Every row gives one point. Any point is a mix of the corners, with weights that add up to 1. It lies inside the corners' shape when no weight is negative. Say inside or outside, and name the corners with a negative weight.
In the rows, 128 means zero.

Corners:
(1): [148 184]
(2): [ 68 126]
(3): [177  67]
Points:
[171  78] -> inside
[ 75 126] -> inside
[119 158] -> inside
[ 46 167] -> outside (3)
[119 102] -> inside
[127  98] -> inside
[ 91 135] -> inside

Corners:
(1): [ 97 112 158 196  73  63  41 165 126]
(2): [ 53  51 216  80 191 177 145 198 142]
(3): [156  41 105 165  72  72 143 110  36]
(4): [164  30 131 169 127 174  94 195 140]
(5): [ 99  68  69 174 129 127 116 139 127]
(6): [204  86 163 183 198  91 116 154  63]
(7): [137 189 110  76 158 211 142 205 123]
(8): [131 152 146  56 148  71 126 166 169]
(9): [194 146 131 177 105 169 159 169 149]
(10): [ 68 150 183 106  92 131  46  96 128]
Points:
[132  73 162 136 142 107 108 155  86] -> outside (5, 9)
[118 110 151 172 102  89  73 164 121] -> inside
[121 124 145 117 128 111 107 168 134] -> inside
[165  97 143 151 157 132 117 168 100] -> inside
[100  92 149 133 133  99  86 159 119] -> outside (9)
[157  92 124 166 139 118 109 153 107] -> outside (2)

Corners:
(1): [135 131 172 107 136 174  91 107 149 192 155  79 167  92 161  88 113  86
 168  79]
(2): [124 128 103 139  56 168 145 133 136 107 111 157 142 107 160 169 173 138
 182 170]
(3): [153 211 180  94 112 144 121  97 133 165 122 141 136  76 125 161 133 120
  87  91]
(4): [127 179 141  73  75 114 161 155  90 136  94 167 142  97 136 111 196  77
 123 107]
(5): [122  75  89 162 139 147 150 175 100 160  49 139  77 165 127 169 114 128
 205 175]
(6): [210 155 126  81 109 138 116  81 159 138 150 129 186 103  92 134 131  88
 156 143]
(7): [101 161 110  78  81 105 176 104 142 140  89 143  75 140 141 119 153 156
 154 161]
(8): [ 98 189 124 111  75 140 128 107 104 104 149 205 145 147 113 134 187 110
 182  97]
(9): [115  90  62 176 168 126 213 186 122 170  92 113 136 147 149 144 108 176
 196 140]
(10): [118  94 168 123 147  81 136 158 121 202  90  82 158 155 139 155 121 176
 172 153]
(11): [156  98  96  84 121  95 100 206 110  94 100 146 146 192 117 100  65 214
 152 171]
(12): [151 152 114 145 124  56  91 176 150 117 123 139 131 174 159  75 136 157
 102 189]
(13): [116 149  95 100  65  57 136 249 176 101 144 137 150 170  71 101 126 163
 134 144]
(14): [103 114  98 125 141 106 160 138 121  73  84  96 119 114 145 174 126 122
 206 175]
(15): [112 168  78  93 122 129 135 144  90 152 127 122  88 103 176 190 185 141
 198 111]
(16): [104 107  70 138 111 104 102 165 144 148  65  88 188 203 147 140 108 172
 157 130]
(17): [151 162 151  61 133 165 109  97 175 128 129 143 162 120 113 124 202 132
 122  77]
(18): [162  82 131 137 100  24 130 201 181 128 117 122 142 213 173 120  85 170
 124  72]
(19): [124 166 119  76  71 133 176 140 110  81 163 138 131 165 143 171 181  84
 116 149]
(20): [111 126 144  55 129 127 118 127 158 161 149 170 180  91 126 137 106  73
 114 140]
(21): [119  39  80 153 138 104 134 146  88 161 113  93 122 135 118 146 100 174
 146 127]
Points:
[121  77  77 119 124 103 177 137  99 158  45  95 121 149 161 208  89 166
 155 165] -> outside (1, 8, 12, 13, 17)
[124 165 127  95 105 133 146 137 126 129 125 150 134 116 123 137 159 117
 156 141] -> outside (16, 18, 21)
[142  97 110 131 132 115 128 141 145 147 111 102 137 147 154 146 108 155
 157 142] -> outside (4, 8, 13)
[121 119 105 121 122 109 139 145 122 122 107 119 129 132 138 145 132 139
 164 146] -> inside
